Each row is a point. Each copy is the shape, with its points in the same order, turned, moved and blurred by noise. Is it also mirrored, or only turned?
(in the rows, 128 means zero)

Shape, 8 rows:
[[142  83]
 [143 123]
 [111 126]
 [183 200]
 [153 149]
 [134 115]
 [128  58]
 [108  75]]
Copy 1, 8 rows:
[[ 69 157]
 [111 164]
 [124 137]
 [176 223]
 [124 170]
 [109 147]
 [ 46 135]
 [ 70 123]]
Copy 1 is: mirrored
Copy 2 (8 x 2):
[[164 165]
 [157 126]
 [126 130]
 [176  42]
 [161  99]
 [151 136]
 [157 192]
 [134 180]]
Copy 2 is: mirrored
Copy 3, 8 rows:
[[145 103]
 [151 135]
 [119 131]
 [187 212]
 [160 167]
 [147 131]
 [129  79]
 [102  80]]
Copy 3 is: only turned

Shape (10 x 4):
[[122 201  67  99]
 [104 108 203 134]
 [130 129 158 170]
 [ 86 102  99 164]
 [128 137  96 208]
 [159 108 166 121]
 [ 70 114 131 117]
 [125 153 100  84]
 [144 182  67 103]
 [170  96 191 147]]
Copy 1, 10 rows:
[[ 80 196 148 103]
 [130  71 139 199]
 [149 118 103 180]
 [ 89 102  60 148]
 [124 156  48 166]
 [175  88 142 148]
 [ 70  85 114 154]
 [ 95 139 152 113]
 [106 182 134  96]
 [197  87 128 177]]
Copy 1 is: only turned
Copy 2, 10 rows:
[[152 193 142  67]
 [ 70 112 137 190]
 [121 143 111 187]
 [120 119  63 129]
 [160 162  60 164]
 [131 105 159 176]
 [ 78 116 106 117]
 [135 140 155  90]
 [172 172 144  81]
 [129 100 152 214]]
Copy 2 is: only turned

Shape:
[[ 92 176 128 145  95 104]
 [ 94 249  98 150 209 118]
 [163 153 140 122  94 165]
 [115 131 147 110 116 158]
 [ 94 122 148 115  96 140]
 [119 101 162 137 168  61]
 [152  86 141 168  60 174]
 [ 99 103 176 134 161 128]
 [118 116  48 151 131 141]
 [125 142  58 151 153  57]
 [129 126 187  92 116 174]]
Copy 1:
[[101 128  97 165  76 126]
 [ 33 111  61 104 173 111]
 [141 185 119 109  77 171]
 [117 146 156 124  88 165]
 [115 130 153 152  68 157]
 [132 113 175 174 145  82]
 [176 188 142 186  77 206]
 [131 100 177 152 131 147]
 [ 68 204 144 170 131 165]
 [ 68 183 117 186 145  79]
 [150 127 167 101  80 184]]
Copy 1 is: mirrored
Copy 2:
[[ 81 156 152 119 114  87]
 [  8 127  47  97 137  82]
 [133 127 120 122  51 131]
 [124 100 143 123  99 137]
 [124 113 171 125 116 127]
 [148 103 116 163 175  63]
 [164 153 159 182  73 168]
 [123  78 133 169 146 114]
 [123 179  93 111 152 172]
 [124 190  78 106 181  88]
 [138  64 149 131  71 132]]
Copy 2 is: mirrored

Shape, 14 rows:
[[158  89 164  70 198  82 125 178  93]
 [155  51 133 168 181 121  99 106 123]
 [147 134 140 126 163 121  76 122  91]
 [140 169 134 102  92 147 182 118 138]
 [114 155  93 147 143 157 159 137 105]
 [165 134 128 120 100 134 107  93 132]
 [109 121 137  85  67 138  55 153 132]
 [178 148 136 162 117  73 129 110  91]
 [109  74 158  83  72 196 140 162  74]
 [ 71  48  90 241  68 185  94 168 147]
 [127 145  73 121  93 143 146  67 141]
 [123 159 150  88 107 199 100 185  45]
 [104 163 167 141 109 147  92  94 103]
 [ 93 109 100  27 156 120 161 100  82]]
Copy 1 (14 x 9):
[[162 133 131  93 148 107  72 153  53]
 [191  78 122 172 146 102 102  97 123]
 [169 158 131 179 116 138 110 126  96]
 [127 186 137  90 119 135 200  93 132]
 [125 151  96 133 142 169 177 126 145]
 [156 161 133 148  80 118 155  75 122]
 [ 76 179 152 163  58  94 117 117 125]
 [197 135 126 154  89 127 191 128  81]
 [ 48 115 197 108 109 156 132  91 110]
 [ 71  39 129 208  98 106 169 132 227]
 [125 167  81 145 102 126 198  47 138]
 [ 77 177 183 139  96 209 115 145 113]
 [133 183 166 195 124 129 169 108 121]
 [ 83 172  86 107 163 139 121  69  44]]
Copy 1 is: only turned
Copy 2, 14 rows:
[[145 150 111 157 231 158 121 167 135]
 [142  81 103 109 178  91 190 136 153]
 [126 156 137 119 156  87 142 161 141]
 [157 169 167 127  89 165 133  68 121]
 [103 165 126 142 108 130 184  96 109]
 [164 130 152  99  98 106 134 125 138]
 [ 96 108 181  83 105 142  88 172 117]
 [182 142 164 170 118  93 163 152 147]
 [114 115 191  83 160 174 138 115  33]
 [ 51  20 174  87  80 142 247 140 110]
 [145 125 128 120  54 106 133  72 114]
 [ 89 201 188  91 146 141 140 160  47]
 [ 99 153 199 105 117  78 138 112 135]
 [118 147  89 154 160 124  70  79  70]]
Copy 2 is: mirrored

Shape:
[[205  43  87 128 166 166 147 114 148 189 148 122]
 [152 106 173  74 100 159  90 149 101 160  59 103]
 [100  78 139 163 130 209 211 181 150 100 200 144]
 [ 96  46 192  48 173 181 127  89 142 130 150 121]
 [146 130 122 138  78 147  79 148 184  97 164  81]
 [171 122 125 135 163  51  71 116 151 150  96 151]
 [119 127 129 154  78 181  88 115 208 140 175 156]
 [ 64 141 151  85  71 112 137  53 116  96 113 126]
 [120 133 164 154 104  79 118 166 162 123  62 132]
 [149  99 186  99 149 156 149 105 119  83  78 136]
 [101 124 173 148 127 201 123  92  88 153 120 163]
 [ 83 147 117  92 125 173 124 138 151 122 158 104]
 [ 74 152 133 141 115 170 124  93 175  88  82  94]
 [122  95  77 112 159 112 146 119  94 197 117  12]
 [ 99 175 180 108 128 168 147 109  82 188 123 135]
 [154 160 161 117 120 117 123 132 169 188  84  71]
 [107 157 165 132 132 103 184  66 147 198 147 141]
 [102 144  63 132 145 148 147 129 116 151  98 127]]
Copy 1:
[[191  65 105 133  68 121 172 158 125 187 145 203]
 [139  69  80  97  87 120 122 163  70 130  41  76]
 [ 78  94 168 151  65 194 128 221 180 169 166 154]
 [112  27 143  83  90 213 138  91 122 162  99 132]
 [144 101 111 148 106  87 105 145 198 115 136  83]
 [155  71 133 166 174  45 147 137  84 110  90 165]
 [137 110 133 173  76 118  64 132 212 126  92 153]
 [116 133 151 147 121 195 113 103  89  40 103  90]
 [107 118 160 151 141  74 148 173  99  99  61  89]
 [148  47 169 122 105 171 171 174  91 116  87  98]
 [148 109 134 174 100 203  98 171  96 148  58 139]
 [117 117 116  98 117 173 108 147 169 107 121 122]
 [115 133 133 153 119 176 163 136 169  67  67  95]
 [143 147  45  98 140 136 210 111  95 176 151 124]
 [160 157 124 111 135 202  90 169  78 148  60 125]
 [166 142 133  93 124  91 145 145 124 156  70  94]
 [156 174 192 126 141 159 134 110  84 155 100 173]
 [129 148  87 138 138 150 170 193 123  92 102 173]]
Copy 1 is: only turned
Copy 2, 18 rows:
[[170  23  71 148 151 175 143  74 125 147 137 117]
 [172  87 147  67 188 129  57 147 113 165 108 123]
 [123  71 136 153  18 189 118 150 183 105 143 160]
 [109  85 153  84 167 152  96  86 211 169 189 183]
 [155  74 122 149 108  92  19 116 182  85 120  62]
 [160 133  97 197 240  96 108 135 132 118 126  97]
 [172 109 101 176  90 146  42 104 228 146 103 101]
 [121 199 167  94 131  70  84  80 175 123 116 141]
 [177 138 147 160 170  90  99 199 159 100  92 110]
 [156 134 169  85 163 162 124 143 170 110 154 124]
 [135 147 180 140 123 196  84 101 156 179 106 140]
 [ 79 108 121 112 100 109  64 128 182 137 122 106]
 [119 134 175 106 128 117 103 123 217 112  73  79]
 [ 83  18 153 138 154  69 145  74  86 147 101  98]
 [111 146 170 129 120 131  86 134 125 221 113 119]
 [175  78 138 134 171  71 107 150 141 182 113  57]
 [151 152 145 174 112  90 153 107 173 206 123 130]
 [ 84 122 107 142 127 130 134 113 128 135  56 101]]
Copy 2 is: only turned

Shape (16 x 12):
[[ 82 148 168 102 122 119 133  79 112  80 126 164]
 [ 61 139 101 112  72 115  85 133 118  80 150 107]
 [ 60 129 138 125  84 175 130 128 161 142 118 129]
 [ 86  66 156 129  64 123  77 151 141  87 107 139]
 [ 84 139 107 138  43 121  87  96 157 127 141 160]
 [122 122 132 126 230  92 142 118 131 155 108 148]
 [121 116 146  80  82 148  77 159 136 112 150 159]
 [128 166 123 196 121 165 126  89 104  75 119  86]
 [172 105  83  86 188  79 185 120 156 120  89 175]
 [140  97 128 129 201  33 149  97 127 163 106 148]
 [127  88 126 105 188  65 222 112 134 135 133 114]
 [124  97  90 136 214  72 210 144  72 156 115 195]
 [129 151 148 108  67 132 103 106  83 143 124  92]
 [ 94  93 108  94 115 146  75 110 141 114 180 131]
 [146 143 163 203 100 154 153  61  97 104 181 115]
 [154 149 137 135 218  33 195 166 147 143 142 157]]
Copy 1, 16 rows:
[[131 157  50 130 189 110 109 109 160 162 123 136]
 [140 120 118 128 178 138 145 139 193 159 227 153]
 [ 69 150 150 145 178 107 167 120 163 169 146  98]
 [ 44 153 117  88 169 150 133 142 179 150 193 168]
 [ 84 144 117 155 175  98 174 174 192 156 166 165]
 [132 115  99  95 156 100  61 173 100 158  76  95]
 [ 88 100 102  91 172 171 173 158 191 168 152 141]
 [163 218 142 170 136 137 134 128 130 128 143 132]
 [101  85  60 104  90  79  67 213 142 132  79  91]
 [124  95  96  96 137  71  31 181  94 153  92 145]
 [108  59  88 137 125  75  56 125  97 116 102 101]
 [138  94  65  71 102  45  91 177  41 147  98 102]
 [138 125 145 156 131 148 138 103 172 201 146 177]
 [121 101 128  86 193 131 154 155 190 117 150 132]
 [143 177 124 171 146 142 156  99 108  99  98 191]
 [112  63  43 146 143 104  47 204  37 147  99 105]]
Copy 1 is: mirrored
Copy 2:
[[118 122 159 150 123 105  91 168 189 116 103 144]
 [110 152 152 176  76 157 119 171 129  73  85  95]
 [122 124 198 209 139 161 136 165 120 132  99 101]
 [133 140 102 205  91 173  94 208 104 145 126 101]
 [ 98 197 149 166 106 185 139 174 149 138  97 103]
 [126  83 126 138 163 129 108  83 166  96 187 160]
 [133 124 148 130 102 188  84 179 107 140  82 111]
 [154 179 166 177 103  63 130 133 106  98 136 128]
 [ 95  78  49 117 160 143 130  94 146 107 122 195]
 [109  79  85 125 129 140 148  97 196 128 207 146]
 [131  34 100 136 135 132 187 135 171  90 157 178]
 [ 97  68  96  96 214 128 167 147 158  61 188 168]
 [124 123 169 112  82 103 138 155 105 145 117  73]
 [ 92 129 159 163  57 193 102 146 110  99 111 145]
 [179 168 195 129  83  83 168 163 122 133 169 178]
 [176  70  81  89 174 149 154  97 201  82 175 157]]
Copy 2 is: only turned
Copy 3, 16 rows:
[[134 121 110 164 176  87 153  77 110 151 183 183]
 [169 182 124 130 135 115 111 108 171 119 205 193]
 [128 116 104 120 103 152 154 124 166 157 163 174]
 [124 117 112 122 148 171  67  80 172 145 217 173]
 [167 158 102 129 104 106 101  95 176 200 177 167]
 [161  76  99 171 168 122 138  62 122  86  66 145]
 [175 139 126 111 184 171 121 100 168 170 189 140]
 [130 158 173 159  74 114 122  94  62 123 158 164]
 [210  24 103 153 162  83 119  79 124  92 118  97]
 [153  71  93 178 180  76  82  60 145  93  66 129]
 [141  43 132 183 174  67 124 124 156  66  98 130]
 [207  26 102 195 188  94  86 126 100  90  64 177]
 [118 182 117 111 154 112 110 138 110 146 159 131]
 [177 166 114 181 149 157 132  99 184 140 181 138]
 [105 146 195 201 112 100 109 120  85 178 137 144]
 [187  43 168 143 196  68 121  71 144  87  41 157]]
Copy 3 is: only turned
Copy 4, 16 rows:
[[116 134 129  51 173 134 107 168 119 124 134 141]
 [121 151  85  80 102 111 187 194 121 132 121 123]
 [152 180  52  85 121 152 111 140 125 129  96 110]
 [ 94 182 100  84  56 178 133 158 118 130 152 144]
 [160 205  79  77 105  94 137 160 119 158 138 142]
 [ 99 106 152 146 172 126  69 125 182 159 130  76]
 [157 138 119  84  73 158 128 164  79 143 149 105]
 [105 137  90 150 151  89 131 123 107  72  88 179]
 [138 109 215 108 104 108  58 126 213 147  96 101]
 [ 90 109 177 131 161 116  94 101 210 195 146 113]
 [125  68 153 105 148 153 105 106 240 152 106 130]
 [ 70  49 149 110 133 106  42 127 211 205  74 107]
 [133 138 114  87 132 122 186 101  73 147  99 123]
 [145 125  78  88  96 115 139 153 126 121 183  93]
 [136 105  74 114 165  91 119  86 101 116 129 218]
 [138  71 186 177 163 141  70 157 211 199 102 131]]
Copy 4 is: only turned
